Every row gives one point. Any point is a mix of the corners, with weights that add up to 1. It lies inside the corners' shape when no weight is negative. Say inside or outside, and name the corners with a negative weight.

Corners:
(1): [ 67 121 -62]
(2): [-65 -29  14]
(3): [ -8 -10  24]
(4): [ -9 -42  -2]
Points:
[  0  35 -25] => outside (3)
[ 37  41 -24] => outside (2)
[-3  0 14] => inside
[-35 -57  21] => outside (1)
[-23  13 -15] => outside (3)
[-55 -24  11] => inside
[-6  0  6] => inside
[13 31 -8] => inside
[-35 -40  19] => outside (1)

Corners:
(1): [-25 -35  -7 -28  44  76 -37 -45  39  -6 -12]
(2): [ 38  -3  18 -30  -3  11 -14 -29  61 -12  20]
(3): [  1 -34  -3 -37  61  35  -7 -47 -15 -63  58]
(4): [-47  63  84 -13 -81 -27  22  27 -16  -6 -49]
(5): [ -2  73 -76 -30 -21  -2  54 -30  -1  89 -69]
(6): [ 13  -7  46 -18 -19  -2  -5  13 -37 -59 -45]
(7): [ -8   4 -34 -61  14   6  24  75   9  73 -87]
(8): [  1   0   2  17   6  47 -87  -5   6 -82  72]
(9): [  5 -48  34  26  -3  15 -34   7  -2  21  47]
(10): [ -28   89  -88   36    7   21   54   58   63   49 -121]
(11): [ -4 -69 -26 -10  71  -1 -82 -43   4 -21  52]
(12): [-28 -23 -36 -37 -26  -6  -9 -45   2 -43  31]
Points:
[ -9  12  -3  -3  -4  19 -18 -14   6 -14   4] => outside (7)
[ -1  40  -7  -7 -20   4  28  43   5  38 -56] => outside (1, 11, 12)
[-10  -9   1 -33  -1  16 -12 -17   0  -2  -4] => outside (10)
[  2 -11  -2 -12   7  16 -13  -6  -1 -20  -9] => outside (4)
[-27  40 -29  -9  -4  11  11  13  12   1 -52] => outside (2, 9)
[  0  -9   1  -5  11  23 -44  -8   3 -42  25] => inside
[ -8  11 -20  -6   9  21  -5 -19  20 -10 -10] => outside (7)
[  0   3  17 -23 -24 -12 -21  12  -6   2  -3] => outside (1, 3, 10)
[-17  35   6  -5 -29   1  -2  -6  17 -14 -27] => outside (3, 7, 9)

Corners:
(1): [ 14  -7  -1 -27  31 -44  12 -81   7  27  68  12  -6 -31   7 -36 -26  18
  63   6]
(2): [ 24  35 -31  25 -23  -1  64  50  11 -19 -26   7 -19  13  -3  23  28 -20
 -79  14]
(3): [ 22 -18  41 -51 -48  -3 -31 -10  45 -15  35  15  14  41 -59  70 -34 -85
  91 -44]
(4): [ 16 -15  22 -44 -47  13 -76 -21  14  52 -10  42  18  72 -64  88 -97 -10
  28 -69]
(5): [ -9 -15 -35  53  26 -25 -13 -27 -31 -20 -27  30  44 -25 -16 -11  31  12
  33 -12]
(6): [ 26  -2 -53  34  31   1  31 -56 -25  10 -16 -48  34 -11  45  12  68  -9
 -22  14]
(7): [  2   0 -42  23   7 -32  29  35 -34   2 -34 -77  52 -41  54  42  55  47
 -24 -12]
(8): [-20  -5  40  26  40  11  51  51  20   0 -74  16  10  28  30  13 -16 -34
 -55   5]
(9): [-21  10  33   3  -1  19 -18  46  44 -39 -24  17 -36  27 -35  71 -32 -12
 -50  26]
(10): [ 13 -62 -29 -39  20 -50   9   3 -42   0  -4 -18   2  11   5  10  21  18
   7   1]
(11): [ -24  -51    8  -58  -55   37   -2   17   53   29   42   50   12   57
  -52   72 -121  -23   22  -12]
(12): [ 33   2 -30 -28  23 -12  40   9 -41  42  -7  -3  51 -43  62  53  81   6
  41  41]
(13): [ 63  -9  37 -50  24  69 -18 -27  33  18  27  59  17  90 -96  41 -80 -22
   6 -58]
(14): [ 21 -36 -21  -4  29 -14  88   0 -19 -31 -47 -44   8 -69  15  35  90  19
 -71 -28]
(15): [-21 -45  -8 -92 -33  20 -61 -40  31 -12  65  85 -23  42  18  12 -48 -21
  58 -56]
(16): [ 30  26 -43  -8   2 -47  14  25  -3 -10 -38 -40  31 -27  14  10   7 -30
 -66  29]
(17): [-61  20 -20 -39  -3   1 -18  69  30  20  -2 -21 -31 -30 -19  21 -20 -53
 -56   8]
(18): [ -31  -14   29  -45  -22  -43  -21   49   35   31   44   38   -6   -1
  -36   55  -62  -63 -102  -47]
(19): [ -4  15 -45 -48   4 -33  72  -2   2   5 -28 -65  43  17  -7  29  50  19
 -48  45]
(20): [-10  26 -61  24  67 -34  45  41  33   2 -80 -10  -4  13  30  61  47 -25
 -53  -1]
(21): [ 42 -24 -30   9   8 -27  16 -21  17  45  -1 -10  65 -26  -7 -24  59   8
  -3  30]
Points:
[  1 -11   3 -17  -1 -13   0   6  22   4  -2  14   6  13 -24  25 -25 -15
 -13 -18] => outside (6, 12)
[  2 -12 -12 -21   5 -13   4  -1  10   7  -1  -1  13   2   0  29  -1 -13
  -4  -9] => outside (2)
[  1  -7  -8 -10   6  -7  20  16  10   2 -16  -7  10  -3 -10  36   3 -12
 -28   1] => outside (15)
[  4 -14 -10 -14   4   5  12  23  14  -3 -25  10   5   6 -11  42  -1 -13
 -20 -16] => outside (1, 6, 18, 19)
[  6 -13 -17  -3  13  -3  13  -9   1   2 -13   4  18   5  -6  25  16  -2
  11  -6] => outside (16, 18)
[ 24 -10 -13 -17  10   7  -4  -8   2  22   1  34  18  25  -9  10 -26   0
  24 -14] => outside (3, 6, 9, 14, 18, 19)

Corners:
(1): [ 32  34  11  51   2   4 -27 -39  16 -65  32 -32 -28  -2  15  23  10  -8
  36  10]
(2): [ 11  31  -3  -5  -8   6   9 -10  28 -10 -50 -42  -5  17 -40 -13  -6   8
  41  -3]
(3): [  8 -40   5  15 -26 -10  43  26 -27  48  28  -9 -14  -6  52  30 -34  27
  -7  16]
(4): [ 17 -70 -27   1  47 -13 -20  17 -20 -39  23   6   3 -21  34 -21 121 -18
  24 -13]
(5): [  2  -9  16 -55 -21   2 -31 -28  38  46 -33 -15 -28 -11  -5  55   4  13
 -32 -35]
(6): [-38 -30  14 -29 -41 -59  48   9 -42 -31  40   1 -10 -28 -28   3 -26  -8
 -58   9]
(7): [ 23   6  25  52 -27 -27   8  23 -23 -25  11  24  20 -59 -70   5 -38  24
 -42 -12]
(8): [ 24   1  23 -27 -28   4  25 -12 -28   7 -18  13 -37  11 -59  -1 -40  19
   6 -13]
(9): [ 34 -24 -55  30  -4   4 -28  26   1 -27   9 -22  13 -29  48 -72   0 -21
  62 -12]
(10): [ 62  20 -85 -44 -12  17   4  44  -1  -3 -25 -50 -35   4 -37 -34 -29 -28
 -32 -34]
(11): [ -7  20  -7  55  -4 -12 -11 -20 -10  18  28  34 -32  11  32  33  11 -13
   3  34]
(12): [ 23 -22 -55  -2   4  -6 -19 -11 -24 -20  -1  14   6  20  90  13  23 -24
  21  22]
(13): [-11  36  13 -26  10  30   2 -68   2 -23 -27 -25 -58   6  63  52 -28  65
  -5  38]
(14): [ 26  16 -19 -62  -1  -3 -24 -51  14 -17  13 -14  34  -1  -8   3  25  -2
  23   6]
(15): [ 63 -11 -33 -42 -22   6  -9  60 -84  63 -40  22 -27  15  20 -47  -8 -37
 -43 -29]
(16): [  6  -8 -35  44   6 -26 -23   7 -32  40  37 -40  19 -28  27  28 -24 -28
  17  25]
(17): [-11  56 -26  53  12  57 -12 -33 -21   0  14 -60  -5  29  -7 -29 -16  18
  73 -36]
(18): [-34 -10 -20  21 -30  53  20  41 -73   5  79  15 -18  -7  27 -13   3 -82
  33  37]
(19): [ -2 -52  27 -56 -55  16  23 -36   4  59 -48 -17 -33  17 -24   0  38  11
 -16  17]
(20): [ -9 -44  32 -49 -21 -16  14 -65  -1  30 -34  28  11  -5 -28  15 -42 -26
 -80  14]
(21): [ 21   3  -5  -6  -8  -7  25 -76 -16 -16 -30  18  15 -37 -13   7  -5 -52
 -33 -13]
Points:
[ -6   8 -13  -6 -17   3  14   5 -39  14  19  -4  -8   8   1   5 -35  -6
  -6  16] => outside (1, 4, 5, 9, 19, 21)
[  8  -8  -7   2 -12   1   4 -12 -23   5   9  -2  -8  -9   9   5  -8 -12
  -7   3] => outside (2)
[ 15  -2   6 -23 -26   7   9 -22  -7  24 -16  -4 -20   4   0  21 -15  -3
 -14  16] => outside (4, 6, 9, 17)
[  7   2   3 -10 -17   1  -3 -27 -12   1  -8  -2  -4  -5  -3   5  -4  -6
   0   8] => outside (3, 4, 10)
[ 14  -4 -18  -7  -7  -9   2  -2 -14   8  -3 -17  -1 -15   1  -7   6   5
  -3 -10] => outside (1, 8, 12, 18, 20)

Corners:
(1): [ 34   2  43 -15  15 -10  33  42  28   3 -40  13 -65  54   6  67  -2  16
  -8  25]
(2): [-11 102 -12  22  43  35  70 102  27 -21  -5  23 -26  69 -62  85  -2  13
  44 -22]
(3): [-22 -16 -30 -21 -28  24   7 -22 -23 -65  24   4 -24 -29  10 -79 -50  60
  29 -94]
(4): [  31  121   24   45 -108  -25   56   23  -16  -18  -15   39  -72  111
  -37  -17  -97  -78   14   13]
(5): [ 15  38 -25  26  12 -40 -57 -53  46  18  45   3   2  19  27 -68 -37 -46
 -41  17]
(6): [ 45  65 -58  -8 -22  45   1  20   2 -32 -25 -14 -51 -13 -12 -32  25 -11
  41  14]
(7): [  3  34  57  55 -75  45 -14  30  -6 -41  17  -6  -1  35  35   3 -11 -82
 -10   5]
(8): [  7  61 -70 -13  -5 -55  35 -53 -48   0 -47  28 -58  -3 -55 -56  -2  -6
  13 -16]
(9): [ 49   9 -59  -4  11 -47 -62 -39  21  60  21 -10  32  -7  25 -34  34 -27
  19  83]
(10): [ 29 -12 -62 -16  49  33  68 -11  45   5   2 -13   4 -11  14  38   3 -47
  23  17]
(11): [-24 -21 -60 -46 -26 -27   7 -63 -24   1  28 -61 -24 -11   0 -77  39  57
 -11 -60]
(12): [ 10  20  34  -6 -42 -45  37  13   0  -2  55  25  15  -7 -42 -21  15 -21
  29  32]
(13): [-44 -10  20  58  -9 -10 -42 -45  30 -12  58 -33 -57  17 -20  14 -31 -11
 -55 -62]
(14): [ 11  29  43 -18   8   0 -45  44  36  61 -13 -26 -27  29 -14  27 -15 -46
 -35 -23]
(15): [ 17 -43  96  34  11  42   0 -25  12  74 -28  26 -79  41   0  51  45   0
  30 -26]
(16): [ 49  72  11 -28  20  14 -44  44 -12  33  49 -18 -26  34   3  50  52 -11
 -19  34]
(17): [ 33  93  16 -37  11   8 -18 -38 -46  16 -17 -12  -4  20 -33 -21  -5   9
  36  20]
(18): [  0  88  -5  27  46  48  -3 -15 -21  39  32 -36  28  -4  24 -24 -81 -17
   5  42]
(19): [ -51  -13  -52  -32  -19   70   22    6   48  -66   17  -17  -50  -49
   -9   13  -27   55  -47 -106]
(20): [-18  62  43 -44 -20  15 -18  30 -35  67  19  -1 -18  59 -17 -21   3 -17
  48  70]
(21): [ -8  -4 -63  46 -32   1 -25 -67 -26 -42   8  -6 -18 -38 -71 -74 -10  -7
 -45  20]
Points:
[  4  33 -13  -1  -6  11   0  -3   0   1   7 -11 -27  18  -7  -9  -4  -5
   1  -6] => outside (12)
[ -5  32   1   0 -12   4   4 -13  -8   6  11  -3 -17  16 -13 -20 -21  -8
   6  -1] => outside (6, 16)
[ 20  30 -20   0  -1  -5 -14 -12   4  16  13  -7 -11  10  -3 -13   2 -16
   3  24] => inside
[  8  52  -4   9 -11   5   3 -11 -16   4  12  -4 -20  18 -20 -26 -18 -17
  11   5] => outside (1, 9, 19)

Corners:
(1): [ -9  -2  -2   4  24 -15   1 -12 -12  35  16   6  11  10  -8 -10  10  -3
  25  -3]
(2): [ -7   0 -22  13 -19  30 -24 -16  12  28  -7 -27  12  22   1  10   6   7
   7 -48]
(3): [ -4 -11  -1   9   8   0 -20  -2  -4  24   7   2 -16  -2  -1   0  13  10
  25   3]
(4): [  8   6  24  10 -15  -2   1 -12 -23 -24  -4   2 -20 -28  17 -30  -4  -9
   9   5]
(5): [ -4  10 -19   8 -12  -7 -13   4  16 -17   3 -18   2 -10   5   7   5  14
   5 -13]
(6): [ -1  -9  12 -23   1  15   0  -7  -1  15  18   2   8  15  -5  -1  12 -57
   9  12]
(7): [   7  -28   14 -121   24    7    0   12   -4   23   -2   16   23  -20
    1    1  -29  -29   15   10]
(8): [  4   7  31   7  -3  19  15   7 -10   4   0   1   2   1  15  -5   6  16
  -7 -30]
(9): [ 25   8  -9  11 -10  10   2 -15 -15   9  16 -16 -20  16  -6  -5  -9  15
  -6 -31]
(10): [ -4   1  -5   8 -15   3  17  -2  -3  11  16  -7  -7 -17  16 -20 -14   8
  13   0]
(11): [-13   8   6   4   6   0  -3  -5  19  14   1 -15  -3  -7   1  -5  12  16
 -33 -12]
(12): [  0 -32 -13   1  25   9   5   2  -6  30   9  -7   8  13  -2   5  17  -3
  10 -18]
(13): [ -5  -8  29  15 -15  14  -7  -9  -3 -29  19  -5  -6   5   4 -23 -19  -6
   2   0]
(14): [  8  -4  -3  -9  -6  -1  -6 -17  -1  21   9   1  21  13   3  -1  15   3
   1   5]
(15): [ -4   0  -5  -8  -3  -2   6  -4  24  23 -20  11  14  13 -20   2  15 -17
   2   2]
(16): [  7  -2  -9  13   7  12  -5  -9 -20  13   9 -10  -6  -8  -2  27  -5  11
   0  -4]
(17): [-12  -9  -8   7 -14   2 -17   5 -21   2  19   2  10  -8 -22 -12  15 -17
  17   6]
(18): [ -4   6 -16   4  17   8   8 -13 -20   0  14  19  -9  12   0 -23  12 -10
  19  12]
(19): [  9   3   0   3   0  -9 -22  -6  20   4   3  24   3 -42   9 -19   4  -4
  12   4]
(20): [ 20  10  10  -8   8  19   3  -3   7  -2  -1 -19  -4 -18   3 -14   2  17
  -2   2]
(21): [ 10  10   6  -3  10  -1   3  21 -16  17  -5  -1   4   8   7 -12 -14   1
 -12   3]
Points:
[ 1  2  4 12 -1 10 -8 -1 -8  0  6 -5 -2 -5  6 -5  7  1  1 -3] => outside (1, 7, 9, 10, 15)
[ 0  1 -3 11 -3  5 -6 -6  0  9  5 -5  1  1 -1 -5  6  2  4 -9] => outside (7)
[ 2 -2 -3 -6  1  4 -1 -8 -1  8  6 -2  3 -5 -2 -7  2 -5  7 -1] => outside (3, 8, 21)
[ 0 -2  3 -4  2  8 -4 -4 -6  9  6 -2  2 -3  5 -6  2 -2  7 -5] => outside (9, 15)
